Rows are points. A path goes straight from each point to the next, and from the last back to the first. The post is the endless flat space through its rows: a point in 2 columns, a line in 3, a plane in 4, and so on, so that a path can go around it. How many times does the path go around the post? Going back the other way cancels.

Post (1 x 2):
19 0
Path:
-1 18

-19 -18

14 -33

74 -37

-2 -22

-4 11

-12 20

-32 -12

27 -30

87 -20

47 -27

0 -22

-30 36

28 58

54 -7

55 51
Times around: 0

Post (2 x 3):
22 28 -15

-15 -18 35
Path:
-60 9 29

-10 30 -57

45 19 -50

32 -26 50

25 38 14

-29 18 35

-45 -16 29

-13 -31 4

28 -53 22

41 10 38

27 99 -29

12 54 -42

19 32 -35

17 -19 -4

44 -47 30

-32 -51 24

-24 39 -29

-41 19 33

-13 1 40
Times around: 2

Post (5 x 6):
-2 -8 -33 44 -29 17

-21 -16 18 -8 14 -27

2 16 -11 -29 30 -47

45 -45 -70 4 18 -6

-28 46 26 -2 -7 27
Path (28 x 6):
8 -67 -5 56 -16 -14

25 -30 -5 17 -35 -28

-32 43 9 -42 11 -31

-19 54 -20 -2 -2 11

-24 37 9 -11 24 40

-47 13 36 -28 7 -11

52 -38 -51 -43 -10 -5

62 -35 -76 34 -57 -25

9 31 -57 -43 -11 2

-38 -6 14 -12 14 -21

-15 -31 9 31 8 -19

-22 54 24 27 -22 -10

6 -62 -28 36 -43 -14

-17 -25 -1 -37 18 -60

16 57 -42 -62 54 41

21 17 -31 -15 43 18

79 -50 -65 11 44 -10

90 32 -99 -12 13 -54

-11 40 40 -13 2 -19

-31 -6 36 2 -42 2

23 58 -89 -45 -24 51

-7 -29 -32 9 20 20

18 -19 1 8 60 -22

41 -14 13 35 -21 4

-26 -83 18 37 -55 -35

-61 1 2 28 -50 10

-30 12 -36 -16 41 35

-33 6 11 50 0 -20
Times around: 4

Post (7 x 8):
42 45 33 -24 -12 -28 1 28

-9 64 32 -47 31 -5 4 46

-24 41 21 15 -25 -34 -16 40

-9 -7 -8 -62 67 80 -26 -26

1 -26 -8 -6 -19 -13 1 20

-6 32 30 -16 -9 -1 13 2

24 -71 22 16 26 -21 -28 -50
Path:
37 -25 -2 -18 19 26 -35 23

33 25 90 -31 107 1 -48 17

18 -3 97 57 6 -93 22 -17

7 -8 0 -30 29 12 7 -14

-15 -12 -33 -22 -36 33 -12 -28

34 33 18 -38 4 3 30 9

5 34 30 -1 -45 15 17 4

-19 2 9 -2 -69 -27 -1 43

1 -6 9 -31 11 2 -16 16

6 -12 -57 14 -70 -29 -72 56

44 -20 0 -73 89 28 -20 -15

49 61 16 -31 19 23 13 13

-37 -1 44 13 61 3 -55 -5

9 48 67 -35 14 -25 24 23

-26 20 83 1 36 7 21 -15

30 -49 6 46 0 -41 -19 -22

16 43 -1 -65 33 -8 -2 7

65 -50 36 -31 68 -14 -47 -43

11 -43 -34 20 -31 -31 -43 13

22 -93 -9 18 33 -67 -21 22

2 17 56 4 -5 -17 10 29

-10 4 -8 -6 -22 27 35 32

-5 45 -20 -3 -35 4 7 -12

22 -17 18 39 43 -73 -56 3
Times around: 1

Post:
-31 -18 47 3 8 30 7 7 4 -2 21

-49 13 -8 -35 35 14 33 -4 -45 16 -19

58 -17 -3 29 -37 -30 -43 13 18 0 3

-33 26 -9 9 22 -2 13 -1 13 3 -34

67 39 -11 11 -30 -26 -71 -10 35 0 40

-45 0 -16 -14 -11 20 34 25 0 -9 17

-2 4 -13 33 -25 -6 -62 -6 29 36 25

-23 22 -14 23 -2 17 63 -22 -11 25 10

-6 6 -1 16 19 20 -20 26 -5 -5 9

-41 7 21 9 -14 5 -12 -13 -52 -15 10
Path, 26 rows:
-32 43 -11 8 44 40 -7 -19 69 24 8

25 42 20 -30 42 -82 -48 -42 -13 -7 -65

25 42 -16 6 21 -11 -34 22 -75 -20 10

5 -27 78 42 -36 17 23 21 72 -7 -2

-60 -8 37 10 14 44 -24 -60 66 76 -5

-115 -27 -9 8 -13 30 -55 -4 -10 19 47

17 36 18 25 101 -1 -60 -15 81 43 -65

33 -40 35 39 -24 36 103 -4 11 -6 21

4 1 -31 27 39 30 49 53 5 4 35

-18 25 -44 27 -43 -16 19 47 -29 -11 71

-4 -19 55 22 -49 17 -9 18 -54 -6 40

-16 43 -22 22 -39 26 -8 -5 -9 -33 29

56 21 24 -22 8 -1 17 4 -26 -59 26

5 -9 -8 -2 59 -35 -58 54 -6 -4 -52

-36 30 -8 51 -26 -16 -35 -9 48 19 -6

-25 -21 -30 16 -88 38 56 18 15 5 25

-48 12 -54 34 -52 19 16 -10 45 98 54

-7 -5 92 65 10 -2 -44 -20 43 39 31

-31 34 -16 21 16 60 -33 19 46 33 57

-15 9 -63 -12 -53 8 -89 39 -13 -44 36

-16 -83 16 31 -22 29 12 37 -58 -39 44

-14 53 -23 19 -20 -16 -25 -34 1 24 37

-14 -30 -26 -6 -65 -30 34 12 23 25 13

-32 13 68 26 -8 18 -88 -6 14 -25 83

-5 4 6 -7 30 27 22 -30 -63 -8 -4

28 6 38 0 2 5 -23 -19 10 -6 -1
Times around: 3

Post:
-38 -22 1 31 15 7 18 19 11 12 27 -11

3 -5 37 -15 -36 31 -15 -57 -31 -36 -19 -17

70 22 2 -14 8 11 -10 -16 0 -12 -32 9

-22 18 -19 -26 -14 -15 24 -52 11 16 -21 -31

9 4 19 -3 40 95 9 21 -32 -36 -47 3

30 -28 1 -32 -69 15 -75 25 -1 7 41 -15

-13 -43 5 7 31 17 -35 44 -50 -3 3 -13

44 -30 -13 -1 3 -11 -37 45 -42 -50 -12 50

-53 30 37 15 -32 4 -1 -10 -8 14 18 22

27 15 8 6 -2 15 41 2 13 27 -31 8

-12 36 19 10 -36 -1 8 -2 54 8 -26 -51
Path, 31 rows:
1 -8 -33 -46 -40 -17 -16 -4 43 -31 -3 13

23 -14 17 7 -33 35 -39 -18 34 2 -7 -66

-16 62 1 51 0 -23 33 -18 34 -7 -76 -64

98 -26 -4 16 -71 -15 -68 77 5 8 72 -11

-1 45 -23 -33 -50 0 5 -22 -44 -10 -15 71

-12 -50 39 61 3 48 -12 62 14 -12 -27 -73

-1 8 17 -4 -5 42 57 -12 43 17 -67 14

-35 46 31 -41 26 49 27 -23 -3 13 -51 -22

-21 42 24 -32 -14 -38 32 -50 4 68 6 54

7 -29 -24 8 25 21 6 -15 27 -23 -32 -11

-19 40 -36 54 57 57 30 53 7 10 -25 68

18 27 -62 -34 -20 -19 -44 23 -50 -4 -9 0

65 12 27 4 7 33 22 -20 2 -5 1 -9

19 -77 38 -40 -46 21 -106 59 -47 -33 90 -3

92 2 14 -2 -49 -13 -70 0 5 21 89 -1

70 21 2 14 33 -14 -19 -33 -51 9 -12 37

-59 -7 -25 81 15 -9 46 4 69 4 -30 -57

-22 48 -2 -39 16 27 -9 -43 33 10 -39 -9

-49 -3 6 -53 20 42 38 -2 -37 -14 -6 73

-31 37 26 -9 59 20 39 -55 -39 -27 -52 -36

-18 26 5 -52 2 -3 32 -11 37 21 -36 -28

-29 -9 49 5 -19 -24 -2 -46 13 13 3 19

-26 -18 30 50 38 9 18 -53 -39 -72 -48 14

-29 -37 -20 -3 36 -21 -49 -17 -76 31 37 3

-15 -14 5 -1 -18 -8 -22 -8 30 -7 -21 -69

-17 -28 17 -43 -25 46 -4 5 -4 -72 -57 -29

53 21 27 -29 29 50 69 -29 6 -23 -87 -23

30 19 33 33 38 13 16 -3 -56 -24 -18 50

-39 44 39 47 -27 20 33 15 9 -24 -62 -10

28 55 21 19 60 37 20 -28 -3 -3 -68 14

-10 26 64 30 -2 16 29 -1 22 58 -45 -15
Times around: 1

Post (17 x 18):
-35 -11 -1 4 45 -50 -15 29 30 -50 11 5 -11 24 -33 -57 -25 13

35 -44 13 -32 42 38 21 -56 27 -6 -32 -28 20 -3 20 21 1 -43

-16 -19 13 -2 -4 -18 -10 -12 6 -55 -3 11 19 26 2 18 3 1

20 -43 6 -61 39 -14 99 -70 38 -47 4 -26 38 27 14 4 -28 1

-16 11 -1 -5 47 15 12 9 -2 4 -3 -31 38 -26 -3 71 -18 1

27 -11 11 -23 -79 -10 -7 24 26 35 24 22 11 -58 -68 36 -57 -13

30 -49 33 19 -10 -7 -20 45 -23 41 27 -41 6 15 -32 6 -42 -27

-33 39 0 23 31 23 10 -41 24 -15 20 26 -18 -27 -31 44 -65 18

-23 2 25 27 11 -21 55 -17 -26 0 0 28 -16 -3 13 8 0 -33

30 55 14 -22 28 22 -41 1 9 -22 -35 3 -30 -53 31 4 -19 39

35 -36 -35 -41 23 52 30 -8 -53 -17 -38 15 69 2 4 63 -48 -5

38 -23 -26 -9 -28 46 14 -10 -14 -62 62 33 -6 16 -18 -16 56 33

-49 55 34 11 -1 16 16 17 7 30 -3 -36 -31 -13 3 -17 -30 -20

-23 -39 14 44 -26 -38 5 36 -3 -58 48 2 -32 1 -15 -4 -14 -44

-23 40 -2 -15 -15 5 40 3 -13 -13 -5 -16 -78 17 -16 1 47 8

29 24 -14 0 -20 8 -31 -33 -27 10 -17 -51 -4 -45 3 6 -43 -30

3 2 46 -48 33 14 -58 32 11 24 59 -36 5 -30 -47 4 -48 -3
Path (26 x 18):
48 -10 4 -85 -24 76 46 -21 -13 -63 -30 55 11 -13 29 -21 9 24

-46 52 -15 86 43 -32 -22 -38 -15 -31 15 -88 -22 32 -33 39 5 2

3 -16 43 -93 -21 -5 63 8 62 -18 50 -15 -66 43 -41 -34 -26 -16

38 27 34 -100 -82 44 -16 23 7 -7 59 33 -46 -44 -13 -13 -10 42

-28 30 85 -62 -22 16 -8 -28 8 -23 19 6 4 -39 28 2 -31 -14

-26 -7 85 46 -23 -7 -42 44 -46 -32 14 0 19 -9 15 53 66 -69

41 13 -36 -60 33 85 87 -56 1 30 -32 -52 32 15 3 27 -34 2

24 16 -6 -34 45 -2 36 -15 6 19 -29 13 -17 -1 34 68 -37 26

5 39 -21 -15 -34 33 2 -22 -70 -59 31 -1 -26 -28 63 31 7 16

-17 -13 1 42 -19 40 12 65 -9 -1 -3 76 -15 -57 -30 7 -5 2

-13 52 91 -10 15 8 114 -29 33 -55 -18 -7 -62 -51 76 -46 50 -18

61 -17 7 -85 -12 24 75 -40 39 -8 -4 -40 -21 31 0 -52 23 -10

-10 -34 -1 -22 -5 -31 2 -35 51 40 19 39 43 17 -65 99 5 -26

-29 7 -25 -40 37 30 -10 -25 17 -38 29 -30 31 -6 15 -28 13 15

-57 -31 -16 -15 -2 -5 39 -6 35 3 -23 -70 29 15 17 7 1 -20

-70 -5 -1 -5 35 0 50 -26 -22 -25 -48 -3 49 5 37 35 -31 -7

1 24 -18 1 -43 89 37 -13 -56 -40 -71 52 5 -16 3 -8 21 -20

45 -29 32 -43 23 -64 -5 23 -21 -8 62 4 -17 -3 -53 41 46 -33

-9 32 -39 -19 -12 19 -28 53 1 4 -32 16 12 27 0 -21 -40 16

-5 -20 26 0 -15 -20 -25 -43 11 14 -27 -15 36 -26 5 78 -15 -21

-70 33 4 -64 31 63 37 -9 12 -53 19 6 -19 -7 -15 -40 -2 1

0 -26 -9 4 14 -7 16 6 31 -97 45 3 0 18 -51 -17 -60 20

-2 32 28 -17 43 -4 -32 13 16 10 54 -32 22 -15 -23 16 -73 -1

40 1 -36 -50 -41 29 27 -19 -31 13 -31 -30 56 19 45 12 -25 -5

12 -35 -24 17 57 -23 -43 74 -23 0 32 -9 36 -44 -12 79 14 6

-23 23 39 -64 -54 6 16 63 -65 -10 84 -26 -29 -35 -1 -27 75 -27
Times around: 5
